Rows are points. A path goes straight from each point to the next, and from the last back to the first. The post is the endless flat space through its rows: a point in 2 columns, a line in 3, a plane in 4, and so on, so that a path can go around it. Count how often the path circles the post. Going back the other way cancels.

Post (2 x 3):
[[ 1.28  2.60  0.71]
 [-1.36 -0.19  0.01]]
Path (16 x 3):
[[ 2.66  4.25  4.48]
 [ 1.06 -2.60 -0.50]
 [ 1.97  1.78  2.29]
 [-1.26  3.97  2.06]
 [ 1.98  3.50  3.03]
 [ 2.66  2.16  1.11]
 [ 1.54  1.01 -0.62]
 [-1.62  1.21 -1.42]
 [-1.25  3.08  2.21]
 [ 0.70  2.38  2.76]
 [ 3.25  0.13  0.09]
 [ 0.65 -3.39 -2.57]
 [ 0.07 -2.10 -0.25]
 [ 0.36 -2.31 -2.77]
 [ 2.24  4.82 -0.13]
 [-1.48  1.85  2.05]]
Times around: 2

Post (5 x 6):
[[ 1.71  1.46  0.32  0.75  3.10  5.36]
 [ 0.95 -0.04  3.25 -0.53  1.88  1.83]
 [-1.03 -4.20  0.47  2.43 -0.57 -4.85]
 [ 2.56 -1.41  2.29 -1.99  1.73  2.25]
 [ 0.61 -2.40  1.19  1.73 -2.18 -4.25]]
Path (16 x 6):
[[ 0.09 -1.03  0.86  4.65 -0.32 -2.29]
 [ 2.48 -1.92  0.93 -0.28  0.65 -2.23]
 [ 0.64  0.33  0.62  0.13  1.13  1.76]
 [-2.05 -3.71  0.66  1.40  0.98  0.68]
 [ 2.42 -0.44  1.89 -0.47 -0.22  2.73]
 [ 2.76 -1.11  2.79 -4.65  1.93  3.97]
 [-2.07 -0.96 -0.22  1.42  3.93 -2.50]
 [ 3.12  0.46  0.74  1.58  1.70 -0.42]
 [ 0.02 -2.28  0.80  3.21 -0.21 -1.34]
 [ 0.60 -1.93 -0.15  2.02 -1.11 -0.61]
 [ 0.35 -1.44 -0.80 -1.20  0.24 -1.00]
 [-2.06 -1.05  2.04  2.22  2.71 -4.56]
 [ 1.15  1.26 -0.72  4.72 -1.11 -4.52]
 [ 0.56  0.11  1.79 -2.33  4.58  4.02]
 [ 0.41 -3.23  1.66 -1.49 -1.67 -0.39]
 [ 2.48  3.57  2.85  2.88 -0.80  4.71]]
Times around: 0

Post (10 x 11):
[[ 2.08 -2.04  3.35 -3.78  2.38 -0.57 -0.75 -0.98  2.74  2.71  1.22]
 [-1.79  1.13 -0.95 -4.63  1.09 -2.85  0.59  0.12 -3.16 -1.31 -0.79]
 [-1.87 -2.89 -1.80  1.17  2.48  0.79 -0.89 -2.94 -0.46  0.62  0.82]
 [-0.21 -1.86 -0.74  0.64 -0.99  0.00 -2.10 -3.04 -1.44 -0.70  0.64]
 [-1.32 -1.57  1.29 -2.88  0.45  3.06 -1.51  0.21 -1.80  0.79 -0.09]
 [-2.37 -1.98  2.18  2.82  1.28  1.96 -2.75 -2.08  0.67 -6.17  0.37]
 [-5.15  0.57 -0.24 -1.14 -0.35 -3.77  0.13  0.55 -0.27 -1.35 -0.44]
 [ 3.78 -1.43  1.71  1.57  3.50  2.01  2.11 -0.20  0.10  0.14 -0.01]
 [ 0.82 -4.96  2.26 -2.15  1.07  0.97  0.43  0.01  1.37 -0.02  0.38]
 [-3.06  0.19 -1.73 -0.11  0.36 -3.86 -0.15  0.64 -3.69 -0.89  2.10]]
Path (33 x 11):
[[ 2.09 -2.09  3.49 -1.65  1.98  3.27  3.03 -1.57  1.66  0.00 -1.05]
 [-2.22 -3.61 -1.83  0.00  0.79 -2.47  2.01 -1.59 -3.21  1.15  1.01]
 [-3.13 -0.91 -0.27 -1.26  0.50 -3.47 -2.00  1.07 -4.66 -1.64  1.36]
 [-0.94 -0.91 -4.08 -0.01 -2.80 -3.46 -0.88 -0.33 -5.92 -1.74  0.09]
 [ 0.87  0.52  2.82 -4.12  2.00 -4.41  2.52  3.33  3.15  2.86  1.02]
 [-4.93 -1.95  0.60 -0.11  2.66 -0.82  0.82  2.19  1.05 -0.51  3.43]
 [ 0.92  2.82  3.09  1.07 -1.66 -0.66  0.26 -1.58 -2.39 -0.99  0.82]
 [-6.98 -0.54 -1.30 -0.57  1.43 -5.47  1.24 -0.95 -1.98 -2.84 -1.11]
 [-2.37 -3.69  1.93 -1.34  0.81 -1.18 -0.58 -2.62  0.83 -3.96  0.90]
 [ 1.21 -1.92 -1.04  1.38 -1.54 -1.48  1.46 -2.92 -1.66 -3.56  0.95]
 [ 2.20  1.04  0.28 -1.45  0.88 -1.46 -1.13 -1.27 -0.40 -3.81  0.61]
 [ 1.79 -2.09 -1.37  0.17  2.55 -0.59  1.50  0.07  0.10 -0.77 -0.77]
 [ 1.61 -3.42  1.10  0.78 -0.10 -1.52  0.16  0.82 -2.47 -1.95 -0.87]
 [-2.10 -4.95 -0.45 -1.38  0.36  2.96  3.13  1.10 -1.97  3.60 -2.39]
 [-1.49 -1.77  1.24 -4.74 -0.61 -1.81  0.77 -1.67 -1.42 -1.59 -0.28]
 [-3.69  1.35  1.00 -0.88  0.48  3.40 -1.45 -1.21  1.97 -1.55  0.23]
 [-3.80 -3.00 -3.57 -1.73  4.26  1.47  0.67  1.91 -1.23  0.67  2.36]
 [ 3.55 -3.37  0.20 -4.41  0.39 -0.05 -3.61 -2.26 -2.97 -3.44  0.76]
 [-1.18 -2.44  2.34 -1.94  3.89  1.44 -0.79 -1.14 -0.72 -2.19 -1.74]
 [ 3.69 -1.64  1.36 -1.07 -0.66  0.24 -0.94 -4.09 -3.11 -0.05 -0.49]
 [ 0.32 -1.04  2.89 -6.99  3.34  2.47  1.20 -1.87  1.33  4.46 -0.91]
 [ 0.87  1.23  0.48  1.85  0.33 -1.68  0.26 -2.69 -1.61  1.98 -1.11]
 [-1.88  0.39  2.16  3.41  1.33 -0.56 -2.54  0.05 -0.37 -2.86  1.68]
 [-1.11 -0.45  2.70 -3.20 -1.43 -3.05 -5.13  1.57 -0.72 -2.62  2.12]
 [-1.49  0.43  1.14 -3.44  2.55 -2.36 -1.51  2.63  0.90 -0.87  3.60]
 [-0.23  2.43  1.65 -4.89 -1.04  0.54 -3.27 -1.16 -4.00 -2.77  2.88]
 [ 1.70 -3.70  0.50 -4.66  0.75 -0.86 -0.26  0.78 -1.04  0.54  2.42]
 [-4.30 -0.50  1.42 -1.28  4.62 -4.13 -1.72  2.30  2.66 -0.89  2.87]
 [-2.15 -5.08 -2.19  0.88  2.49 -3.29  0.99 -1.53  0.93  2.37  0.58]
 [-4.38 -0.57  2.53 -0.89 -0.57 -5.18 -0.24  2.35 -0.43  0.70  0.41]
 [-4.19  0.98 -0.22 -2.87  3.91 -1.55  0.43  1.51 -0.17  0.32 -1.80]
 [-3.09  0.79  0.33  5.60 -0.89 -3.91 -1.25  0.78  2.42 -2.40  2.12]
 [ 0.67 -0.66  0.70 -1.56 -0.51 -1.81  0.87  0.27  0.15 -0.68  2.73]]
Times around: 0

Post (13 x 14):
[[ 3.14 -2.37 -1.46 -0.37 -0.23 -5.51 -0.63 -1.21 -0.74  5.68 -3.74 -1.94
  -2.53  2.35]
 [-1.75  1.15 -2.40  0.11 -2.15  2.59 -1.11  0.55  1.36 -3.48  1.69  0.31
   1.45 -3.00]
 [-0.95  1.88  0.43  0.96 -1.71 -1.62 -6.34  2.34  2.39  0.42  0.45  1.77
  -3.20  1.06]
 [ 4.07 -0.70 -0.81 -0.81 -0.07  0.01  3.03 -0.65 -1.45  4.83  0.33 -0.39
  -0.22 -1.60]
 [-1.31 -0.81  0.01  2.04  0.29  0.47  3.21  1.96 -1.13  0.49 -1.92  0.64
  -2.14 -0.48]
 [-0.88  0.46 -2.67 -1.54  0.78  0.99 -2.46  1.90 -0.07  2.59 -3.78  1.72
   0.15 -0.87]
 [ 2.63 -0.19 -0.30 -0.01 -0.40 -2.43 -3.00  2.59  2.84 -0.30 -0.29  1.33
  -2.47  1.23]
 [ 3.05  0.21 -0.73  1.43  2.11  0.71 -2.35 -0.36 -0.54  2.80 -1.33  0.46
   3.53 -1.81]
 [-0.69 -0.03  0.66 -1.48 -4.35 -0.51  1.51  0.19 -1.51 -1.32  3.39 -0.47
   2.64  0.92]
 [ 0.17  1.32 -0.35 -2.18  1.85 -1.39  2.21  1.32  0.20  0.12  0.79 -3.27
  -0.27 -0.09]
 [-0.02  0.05 -1.86  1.38  1.32  3.35 -0.90 -0.79 -1.38 -3.42  3.20  1.19
   0.39 -0.75]
 [ 1.97 -2.37  3.05  0.39  0.91 -2.22 -0.92 -0.71  0.04 -1.43 -1.41  1.16
  -6.29 -0.52]
 [ 1.32  1.33 -0.70 -2.07 -2.12  0.63 -0.59 -0.28 -2.74 -1.72  1.79 -3.23
   0.20  1.20]]
Path (30 x 14):
[[-2.62  1.61  0.79  1.30 -1.81  0.86  3.06  1.72 -2.54  4.81 -0.66 -2.76
   1.28  0.66]
 [ 0.08 -1.37 -0.71  4.22  7.98  3.01  3.88  1.70 -1.72 -4.39  1.37  0.81
  -4.46  2.20]
 [ 1.01  2.30 -0.69 -0.16 -0.19 -1.95 -4.49  1.03  1.91  3.54  1.38 -3.45
  -1.19  1.76]
 [ 3.44 -3.02 -0.82 -0.20 -2.11 -1.38  1.07 -4.51 -1.77  1.69  0.30 -5.20
   2.45 -3.88]
 [-0.31 -1.01  1.40  3.41  2.24 -2.71  3.53  4.48 -1.34 -1.27  0.58 -0.90
   0.40  0.51]
 [ 3.99  0.63  1.78  0.00 -0.09 -0.91  1.09 -1.34 -2.39 -2.24  1.69 -4.09
   0.10 -3.71]
 [ 0.06  1.95  0.48  0.10  1.47  2.11  3.26  0.24 -1.95 -2.80  4.71 -4.98
  -2.19 -3.46]
 [-0.78  0.35 -3.34 -1.37 -0.69 -0.16 -2.21  1.41  0.75  1.55 -1.44 -1.60
  -1.59  1.05]
 [-0.53 -1.20  4.89  0.34  0.99  1.61 -2.86 -3.17 -2.52 -2.70  0.89  2.18
   1.76 -1.05]
 [ 3.29  2.23  2.77  0.39 -1.30 -0.07  4.82 -0.56 -2.46  0.56 -0.08 -2.81
   1.44 -1.47]
 [ 3.77  1.56  3.30  1.02 -2.34 -0.07 -0.64  0.05 -3.62  1.45 -0.66  0.29
   1.30 -2.35]
 [-0.61  1.41 -0.09 -0.78  2.23 -0.08  1.89 -2.07 -4.13  1.22  3.07 -3.46
   1.55 -0.65]
 [-1.02  2.44 -0.03  0.77  1.09  2.14  2.81  2.49 -2.82  4.58 -3.39  1.07
   1.80 -1.30]
 [ 5.83  0.02 -1.63  0.40 -1.75  1.34 -0.74 -0.99 -0.20  2.74 -1.84  1.13
  -7.34  0.42]
 [-2.92  3.73  2.30 -0.13 -2.55  4.02 -0.93  4.31 -0.11  0.36 -1.00  0.05
  -0.14 -1.91]
 [ 6.09 -2.62 -0.72 -1.14  0.81  0.34 -6.02 -3.56  0.27  1.96 -0.65  2.07
   0.80 -3.21]
 [ 2.69 -1.30  5.40 -2.05  1.61 -6.28  4.17  2.54 -2.63  0.83  2.56 -2.20
  -3.39  2.63]
 [ 4.15  2.04 -1.73 -1.48  2.86 -0.09 -0.42  2.03  1.36  1.92 -1.20  0.23
  -5.20 -1.89]
 [-0.96  0.26  3.31  2.60 -1.09 -0.29 -1.50  1.18  1.20 -1.62 -1.18  2.65
  -1.26 -1.65]
 [-0.38  0.69 -4.08 -2.11 -1.92 -2.45 -1.88 -1.22  1.19  2.90  0.38 -2.31
  -2.63  3.78]
 [ 1.70 -1.34  1.61  1.12 -4.45 -0.72 -0.45  1.22  0.25  2.48  1.56  0.34
  -3.44  0.74]
 [ 1.92 -2.43 -1.52 -0.10 -2.31 -0.39  0.32  2.58 -0.20  4.68 -2.79  2.81
  -0.47 -1.05]
 [ 2.05 -0.34 -1.09 -0.21 -1.39  1.00  0.67 -2.09 -2.17 -3.19  3.93 -0.56
   0.96 -1.42]
 [ 0.92  0.79 -2.07 -1.14 -2.10 -0.47  0.31 -1.23 -0.47 -0.65 -1.30  0.71
   1.25 -2.58]
 [-0.19  1.48 -0.97  1.66  0.29  0.28  2.62 -1.81  1.33  2.27  0.01 -1.06
  -0.45 -2.47]
 [ 3.59  1.10  0.30 -1.06 -2.49 -1.72 -0.70  1.74  1.08  3.79 -1.46  1.72
  -0.99  2.11]
 [-1.79  1.43 -3.04  0.90 -0.21 -0.84  0.17 -0.21 -0.09  1.52  0.84  1.13
   4.12 -1.87]
 [-0.42  1.91 -2.09 -2.68 -1.23  0.82 -5.27 -0.65 -0.81  0.50  0.60  1.61
   4.26 -1.97]
 [ 1.02  3.27 -1.24 -3.61 -5.19  0.69 -1.72 -2.74 -3.60  3.60 -1.46 -0.94
  -4.41 -1.03]
 [ 1.76 -1.22 -1.85  3.46  2.33  4.43  0.93 -3.93 -1.39 -1.38  2.10  0.10
  -3.52 -1.16]]
Times around: 2

Post (17 x 18):
[[-1.91  1.18 -0.91  0.90  1.92 -1.01 -1.85 -2.30  1.66  0.65 -3.22 -0.92
   1.27 -3.58 -0.14  1.61 -1.42  0.38]
 [ 0.73 -0.92 -0.14 -0.86 -3.82 -1.42 -0.63 -2.93  0.65 -0.52  1.20  0.87
  -1.77  0.03 -0.54  1.97 -0.72  0.74]
 [ 1.98  2.90 -2.13 -2.47  0.99 -0.39  2.59 -2.76  0.79 -1.03  0.67 -0.02
   0.83 -1.04  0.25  0.06 -0.21  2.32]
 [ 2.58 -0.13 -1.54 -0.14 -1.27  0.71  1.47  1.41 -0.08  0.91 -0.46  3.12
   2.50 -3.76 -0.27  0.63 -0.16  1.86]
 [-0.55  1.76  3.34 -0.70 -1.21 -1.37  3.20 -1.16  1.32 -0.50  1.15 -0.92
  -3.73  0.25  1.36 -0.21  1.04  1.80]
 [ 1.09 -0.78 -0.21  1.08  2.08  3.83 -0.23 -1.44 -1.93 -0.14 -3.64 -0.34
   1.12 -3.33  1.30 -3.57 -0.14 -3.99]
 [ 1.83 -0.70 -1.71  0.95 -0.62 -0.33  2.02  0.17  1.06 -2.65  4.18 -1.04
   1.76 -0.76  0.39  2.33 -1.31  1.18]
 [ 2.47  0.75  3.07  0.09  1.46 -1.43  0.25 -1.42  0.38 -2.11 -1.90 -1.12
  -0.47 -0.83 -1.66 -2.96 -1.14  0.61]
 [ 2.13 -0.74  1.95  3.75  0.74 -1.19 -0.12 -0.88 -0.06 -0.28  0.64  2.32
  -2.56  1.87  0.39  0.90  1.74 -1.99]
 [ 2.50  1.04  2.38  1.27  1.05 -0.52 -0.35 -0.85 -0.42  0.44  1.33  0.87
  -1.53 -0.65  0.11 -2.38 -4.52  1.41]
 [ 2.18 -1.14  2.97  0.78 -0.27  1.07  0.09  0.02 -1.85 -1.26 -0.04  1.54
  -2.66  1.28  1.16  3.65 -1.19  0.46]
 [-0.86  0.97  0.42  4.00  0.15 -0.60  1.88 -0.43 -1.96 -2.52  0.09  1.84
   1.91  0.69  0.34 -0.34 -2.12  1.14]
 [-3.23 -1.40 -3.97  0.95  3.50  2.45 -1.03  3.09 -1.22  1.03  0.83  0.95
  -5.55  0.18 -5.23  1.12  4.53 -1.53]
 [-1.33 -3.05 -1.27  0.31  0.93 -1.42  0.50  1.57 -0.43  2.17 -0.49  0.46
   0.43  0.42  0.99  0.04  1.39 -0.61]
 [-1.56 -2.38 -1.24 -2.66  2.14  0.26  1.30  5.39  0.27  1.66 -1.58  5.11
  -6.15  0.08 -2.51 -0.68  1.21 -6.01]
 [-0.27 -2.37 -2.93  0.94  1.00 -1.02  0.80 -0.48  0.73 -2.20  1.91  2.13
  -0.46 -2.41  1.61  1.51  0.64  2.67]
 [ 0.42 -2.74 -0.27 -0.83  0.36  2.59  0.90  0.35  3.19 -1.15  2.49  3.74
   0.24  0.43 -0.22  1.63 -0.36  1.63]]
Path (30 x 18):
[[-1.91  2.39 -0.41  3.62  0.02  0.78  2.28 -2.02 -0.04 -2.12 -0.20  1.28
  -4.81  0.34 -2.20  0.18 -1.41  0.74]
 [ 3.25  1.53  2.81  2.85  4.35  1.49  3.20 -4.47 -0.71 -1.33 -1.28 -0.98
   0.16 -0.22  3.19 -2.93  0.43 -0.47]
 [ 4.82  0.07  3.18 -0.24 -4.32 -3.35 -3.01 -7.46 -0.98 -5.30 -0.86  0.43
   2.08  0.42 -1.36  3.33 -5.63  2.86]
 [ 1.67  0.83 -0.87 -1.29  5.01  1.04  1.87  0.87  2.40 -0.41  1.81  1.89
   0.85 -0.37  0.80 -1.00 -0.01  1.04]
 [-0.20 -2.52 -2.68 -4.17  1.03 -2.79 -0.69  1.57  2.57  0.86  0.25  2.00
  -1.37  1.42 -1.02  1.68 -0.22 -1.11]
 [-1.84  1.82 -3.96  2.17  7.13 -2.02 -0.22 -4.87  2.56 -0.69 -0.26 -0.80
  -0.38 -1.35  1.80 -3.42 -0.12  2.16]
 [ 5.40 -0.19  2.74  2.13 -2.16 -1.65 -0.57 -5.65 -2.71  1.25 -0.57  3.76
  -4.63 -0.49  1.95 -1.84 -2.95  1.48]
 [ 1.08 -0.77  0.89 -1.40 -1.47  0.93 -0.44 -2.71  1.65 -0.51  0.96  1.08
  -6.43 -3.95 -0.04  1.00 -0.87 -3.44]
 [-1.43 -4.54 -1.34  0.09  0.52 -2.50 -1.12  0.26 -0.94 -0.01  2.13  0.21
  -1.41  1.29  2.59  2.71  0.41 -0.83]
 [ 2.38  0.50 -2.29  1.31  1.52 -0.91 -0.96  2.40  0.63  2.81  1.61  0.50
   3.43 -0.43 -2.09 -0.70 -1.87 -1.72]
 [-1.46  0.16 -0.27  1.34 -4.90 -0.77 -0.33 -2.79  0.26 -2.59  1.00 -0.38
  -0.91  0.97 -0.09  1.07 -1.31  1.80]
 [ 1.70  1.27  1.36  1.29 -1.16  1.37  1.96 -2.07  0.23 -1.06 -0.60 -0.54
  -0.11  0.98  4.10  1.44 -2.52 -2.83]
 [-1.25 -0.68 -4.11  0.61  3.64  1.12  4.07 -1.20  1.93 -1.23 -1.10 -1.08
   3.01 -2.36  1.71 -1.36 -0.49  0.94]
 [ 2.88  2.18  3.55  0.32 -1.06 -0.16  4.04 -0.19 -2.84 -1.64  2.96 -0.41
  -3.27  0.91  0.22  1.60 -4.02 -0.15]
 [ 1.88  1.92 -1.41  2.32  2.45 -2.60  2.33 -1.69 -2.71 -0.34  4.23  1.31
  -5.80 -1.29  3.11 -0.45  3.84  1.07]
 [ 2.94  0.78  3.93 -1.58 -0.07  0.15 -1.43  0.30  2.12 -0.24  1.83  0.95
  -0.50 -2.21  0.83  2.14 -1.21  2.92]
 [-3.46 -3.61 -2.42 -1.23  0.12  0.20  3.09  2.39  2.39 -2.97 -0.53  4.66
   0.01  1.34  4.60  0.47  2.49 -1.59]
 [ 3.34  0.96  0.61  3.38  0.91 -2.85  4.51  3.37 -2.15  1.53 -0.83  2.70
  -4.68  1.31  0.16 -0.56  1.08 -0.46]
 [ 4.75 -0.54 -1.19  0.50  2.52 -1.43  0.41 -0.18  4.97  0.54  3.49  4.45
  -2.94 -2.16 -1.60 -1.01 -1.99  2.03]
 [-0.91 -5.40  3.08  0.97 -3.80  0.72  2.13 -0.23 -3.73 -3.24  2.74  1.03
  -2.82  3.89  0.54  2.59 -0.90  1.43]
 [ 0.69 -1.83  4.33  3.19  3.07  4.10  1.78  5.12 -3.60 -2.45  5.56  1.68
   2.35  1.59 -1.31 -1.59 -4.86  1.90]
 [ 5.03 -1.03  2.40  1.62 -0.45 -2.27 -4.19 -0.15 -1.50  0.64  0.79  0.58
  -0.27  1.37 -3.85 -1.31 -0.39  1.07]
 [-0.91 -3.70 -1.75 -2.43 -3.09 -0.38 -0.30 -3.65  2.53 -0.57 -2.42  0.24
   1.68 -1.40  5.29  1.74  1.73  1.26]
 [ 0.23 -1.72 -0.97 -1.19 -0.14  0.23  0.05 -1.00  1.22 -2.88 -1.39  2.48
  -1.21 -0.16 -1.57 -0.52 -2.35 -1.06]
 [-1.36 -0.16 -0.18  1.55  3.49 -0.73  3.62  1.29  1.08 -4.22 -1.74 -1.00
   0.42 -3.62 -2.27 -0.07 -3.16  2.46]
 [ 6.28 -1.21  3.93  2.16  3.06  0.13 -3.09  1.02 -1.50  1.46  3.01  3.17
  -4.75  1.92 -6.43  1.71 -1.51  2.64]
 [ 0.54 -3.92  3.66 -2.03  0.60  1.79  0.20 -0.85 -2.29 -1.60  2.77 -0.67
  -2.42  2.15  5.03  0.11  0.18 -3.43]
 [ 0.47 -1.39  5.03  1.31  0.94  0.19 -1.67  0.95  1.09 -0.54  0.99  1.09
  -4.04  1.68  3.91  1.28 -1.19 -2.75]
 [ 1.06 -0.98  1.79  1.82  7.31  0.12  2.31  7.25 -1.52  0.10  1.08  4.44
  -0.79  3.07  1.22 -2.16  3.39  2.69]
 [ 0.33 -0.02  0.25  0.40 -4.70 -1.59  1.77 -0.49 -1.19 -2.12 -3.23  3.57
  -3.78  1.10 -0.40  0.34 -1.75 -1.34]]
Times around: 5
